Each row of a before or after table is a point. One or more steps were done to the points. Then noise was added and the rows were shuffled. The steps act on columns, c1 being the first. What was done? A step turns or swaps two columns, mirrors them in a line or flattens them onto one, adds a multiple of one to another, or multiplies or shifts one. Angles are multiples of 10 degrees, from the lower column toward the higher: turns from -170 to 170, lines from 10 to 170 but not 90. Use the fewest steps. Two steps may share a column if one is a turn and the other turns, adds or multiplies; they go together, in the order done. Otherwise the lowest column goes first.

Before, 9 rows:
[[ 1.10  0.22]
 [ 0.01 -0.02]
 [-0.24 -0.31]
 [ 0.17 -0.27]
 [ 0.92 -0.18]
 [-0.24  0.70]
 [-0.02  0.01]
 [-0.23 -0.36]
 [ 0.19 -0.25]]
After (9 x 2):
[[ 0.27 -0.15]
 [ 0.76 -0.44]
 [ 0.05 -0.02]
 [ 0.24 -0.12]
 [ 0.72 -0.40]
 [-0.47  0.28]
 [-0.05  0.07]
 [ 0.03  0.03]
 [ 0.00  0.00]]
Steps: flatten c1 and c2 onto the line at 150 degrees

Before, 10 rows:
[[ 0.33  0.83 -0.79  0.10  0.01  0.35]
 [-0.18  0.29 -0.23 -0.55  0.35  0.45]
 [-0.13  0.31 -0.47  0.01  0.36 -0.23]
 [-0.23 -0.11  0.64  0.09 -0.59 -0.56]
 [-0.08 -0.12  0.19 -0.26  0.86  0.32]
 [-0.15  0.25 -0.34  0.22  0.10  0.84]
 [-0.66  0.20 -0.46  0.47 -0.27  0.45]
 [-0.38  0.28  0.10  0.73 -0.13  0.06]
 [ 0.27 -0.74  0.41 -0.04 -0.35 -0.77]
 [ 0.32 -0.11  0.25 -0.45  0.31 -0.19]]
After:
[[-0.10 -0.41  0.17  0.82 -0.04  0.24]
 [-0.05 -0.38  0.06  0.49 -0.03 -0.56]
 [ 0.21  0.18 -0.14  0.31  0.04 -0.25]
 [ 0.03 -0.53  0.22 -0.17 -0.01  0.00]
 [-0.69 -0.41  0.34  0.44 -0.31  0.44]
 [ 0.10  0.81  0.06 -0.79  0.06 -0.07]
 [ 0.26 -1.11  0.30  0.34  0.13  0.17]
 [-0.42 -0.17 -0.22  0.06 -0.16  0.74]
 [ 0.39  0.26 -0.19 -0.22  0.10 -0.47]
 [-0.39  0.41 -0.47 -0.58 -0.13  0.07]]
Steps: flatten c1 and c5 onto the line at 20 degrees; turn c2 and c3 by -150 degrees; swap c4 and c6

Before:
[[ 0.14  0.36 -0.53  0.57  0.08  0.41  0.12 -0.29  0.43  0.74  0.61]
 [ 0.38  0.46 -0.05 -0.30  0.89  0.63  0.13  0.60  0.52  0.58  0.75]
 [ 0.53 -0.07  0.34  0.28 -0.32 -0.18 -0.55  0.15 -0.22  0.32  0.13]
 [-0.07  0.12 -0.15  0.33  0.83  0.58 -0.90 -0.45  0.08  0.61  0.82]
 [-0.50  0.39 -0.70  0.19  0.31  0.00  0.14 -0.04  0.29  0.06  0.05]
 [ 0.30 -0.11 -0.54  0.31  0.09 -0.08  0.01 -0.14  0.68  0.47  0.77]
 [ 0.12 -0.33  0.26  0.63  0.18  0.28  0.17  0.35 -0.09 -0.44 -0.04]
 [-0.32 -0.27 -0.77  0.15 -0.29  0.19  0.03 -0.35  0.54  0.27 -0.09]
 [-0.05 -0.01  0.31 -0.53  0.42  0.19 -0.61 -0.29 -0.12 -0.26  0.13]
 [-0.54  0.90 -0.69  0.38 -0.18  0.83 -0.81 -0.48  0.85 -0.47 -0.32]
 [ 0.57  0.03 -0.48  0.06  0.47  0.42  0.06  0.23 -0.28 -0.37 -0.04]
 [-0.03  0.85 -0.01 -0.27 -0.07  0.25 -0.35  0.15  0.10 -0.09  0.72]
 [-0.55  0.31  0.05  0.40 -0.31  0.55 -0.48  0.48 -0.22 -0.15  0.61]
 [ 0.07 -0.13 -0.09  0.05  0.48  0.28 -0.88  0.18  0.66 -0.18 -0.15]]
After (14 x 11):
[[-0.52  0.38 -0.72  0.19  0.32 -0.33  0.16 -0.03 -0.08  0.03  0.06]
 [ 0.54 -0.06  0.31  0.24 -0.35  0.27 -0.56  0.17 -0.15  0.32  0.13]
 [ 0.29 -0.12 -0.55  0.31  0.06 -0.65 -0.01 -0.14 -0.19  0.47  0.77]
 [-0.09 -0.02  0.34 -0.52  0.43  0.05 -0.57 -0.28  0.20 -0.24  0.15]
 [-0.05  0.14 -0.09  0.35  0.85 -0.16 -0.92 -0.41  0.59  0.62  0.77]
 [-0.56  0.90 -0.72  0.37 -0.18 -0.95 -0.76 -0.51  0.67 -0.49 -0.32]
 [-0.32 -0.20 -0.76  0.15 -0.24 -0.56  0.03 -0.38  0.07  0.28 -0.08]
 [-0.06  0.83 -0.01 -0.25 -0.10 -0.15 -0.35  0.12  0.24 -0.09  0.74]
 [-0.56  0.33  0.06  0.40 -0.30  0.11 -0.49  0.49  0.53 -0.17  0.61]
 [ 0.55  0.02 -0.47  0.06  0.49  0.16  0.05  0.23  0.49 -0.36 -0.06]
 [ 0.09 -0.14 -0.06  0.06  0.47 -0.72 -0.87  0.17  0.16 -0.17 -0.15]
 [ 0.15 -0.34  0.24  0.63  0.18  0.08  0.18  0.38  0.31 -0.45 -0.08]
 [ 0.41  0.47 -0.03 -0.32  0.88 -0.59  0.13  0.61  0.54  0.56  0.75]
 [ 0.15  0.37 -0.52  0.55  0.10 -0.50  0.12 -0.30  0.32  0.72  0.60]]
Steps: turn c6 and c9 by 100 degrees

Before, 13 rows:
[[ 0.33  0.38 -0.13  0.07  0.35 -0.26 -0.08 -0.08  0.25  0.87 -0.45  0.18
   0.52  0.05  0.02 -0.34 -0.12 -0.36]
 [-0.36  0.55  0.50 -0.01  0.22 -0.28 -0.17 -0.74 -0.72 -0.15  0.59 -0.23
  -0.34  0.44 -0.09  0.28  0.18 -0.28]
 [ 0.42 -0.19 -0.35  0.16  0.61 -0.25 -0.03 -0.43  0.12  0.14 -0.37  0.19
   0.42 -0.37  0.33 -0.49 -0.70 -0.28]
 [ 0.46 -0.59 -0.86  0.00  0.30 -0.12 -0.63  0.07 -0.92  0.22 -0.15  0.50
  -0.64 -0.26  0.17 -0.28  0.12  0.07]
 [ 0.50 -0.01 -0.40  0.08  0.08  0.08  0.28 -0.11  0.34  0.69 -0.08 -0.14
   0.03 -0.22  0.06 -0.01 -0.75 -0.32]
 [-0.36  0.23  0.72  0.09 -0.48 -0.16 -0.44 -0.40 -0.36 -0.32  0.53  0.37
   0.03  0.33 -0.15  0.36  0.07 -0.14]
 [ 0.24 -0.51 -0.04 -0.25  0.66  0.25 -0.22 -0.14  0.38  0.67 -0.38 -0.15
   0.29  0.13 -0.08 -0.29 -0.64 -0.31]
 [ 0.28 -0.49 -0.76  0.24  0.36 -0.40 -1.05  0.10 -0.54  0.53  0.34 -0.05
   0.17 -0.65  0.14  0.12  0.11 -0.22]
 [-0.50  0.15  0.59  0.38 -0.26 -0.12 -0.15 -0.85 -0.01 -0.09  0.35 -0.05
  -0.35  0.16 -0.21 -0.05  0.51 -0.63]
 [-0.34  0.16 -0.03  0.30  0.27 -0.17 -0.12 -0.17 -0.06 -0.59  0.13  0.05
  -0.31  0.46 -0.36  0.39  0.21 -0.24]
 [ 0.48 -0.37 -0.68 -0.22  0.00 -0.01 -0.61  0.06 -0.68  0.07  0.01 -0.35
   0.28 -0.61  0.04 -0.22  0.43  0.13]
 [ 0.08  0.08  0.02  0.10 -0.03 -0.32 -0.33 -0.87 -0.46 -0.25  0.61  0.29
  -0.16  0.37 -0.81  0.13  0.28 -0.28]
 [ 0.14  0.17  0.48  0.65  0.07 -0.06 -0.38 -0.16 -0.64 -0.24  0.36 -0.09
  -0.24  0.20 -0.51 -0.13  0.05 -0.34]]
After:
[[ 0.49  0.18  0.72  0.09 -0.34  0.36  0.37 -0.36 -0.33 -0.34  1.54  0.29
   0.10  0.34 -0.15  0.31  0.15 -0.18]
 [-0.47 -0.47 -0.70 -0.26  0.03  0.00  0.76  0.02 -0.67  0.12  0.01 -0.37
  -0.52 -0.54  0.05 -0.21 -0.08  0.11]
 [ 0.39  0.07  0.55  0.40 -0.18  0.16  0.40 -0.89 -0.02 -0.07  1.05 -0.04
   0.53  0.17 -0.19 -0.07 -0.32 -0.63]
 [ 0.01  0.27 -0.10  0.09 -0.19 -0.42  0.03 -0.04  0.28  0.83 -1.35  0.13
  -0.58 -0.01  0.05 -0.39  0.10 -0.32]
 [-0.05 -0.57 -0.05 -0.25  0.43 -0.53 -0.07 -0.12  0.36  0.74 -1.09 -0.19
  -0.32  0.16 -0.10 -0.34  0.69 -0.32]
 [-0.21 -0.27 -0.34  0.15 -0.01 -0.63 -0.35 -0.42  0.12  0.14 -1.15  0.19
  -0.52 -0.36  0.33 -0.47  0.63 -0.28]
 [-1.16 -0.67 -0.80  0.00  0.02 -0.34  0.57  0.10 -0.97  0.24 -0.46  0.51
   0.31 -0.25  0.15 -0.27  0.22  0.04]
 [ 0.25  0.45  0.55  0.00 -0.20 -0.34  0.28 -0.77 -0.75 -0.15  1.75 -0.24
   0.46  0.46 -0.07  0.30 -0.07 -0.30]
 [-0.28 -0.61 -0.75  0.27 -0.24 -0.47  0.90  0.05 -0.56  0.52  1.06 -0.07
  -0.25 -0.61  0.16  0.17  0.48 -0.23]
 [-0.29  0.02  0.04  0.09 -0.32 -0.05  0.42 -0.85 -0.45 -0.22  1.82  0.27
   0.12  0.38 -0.84  0.17 -0.07 -0.30]
 [-0.36  0.04  0.45  0.66 -0.04 -0.11  0.36 -0.16 -0.64 -0.31  1.09 -0.09
   0.16  0.25 -0.49 -0.12  0.16 -0.32]
 [ 0.23  0.10 -0.03  0.31 -0.12 -0.33  0.19 -0.18 -0.04 -0.62  0.40  0.08
   0.40  0.51 -0.40  0.34 -0.15 -0.30]
 [-0.62 -0.08 -0.40  0.09  0.12 -0.05 -0.65 -0.11  0.38  0.70 -0.23 -0.15
  -0.27 -0.27  0.07 -0.03  0.51 -0.32]]
Steps: turn c1 and c13 by -150 degrees; multiply c1 by 1.6; shift c2 by -0.10; turn c5 and c6 by -70 degrees; turn c7 and c17 by -150 degrees; multiply c11 by 3
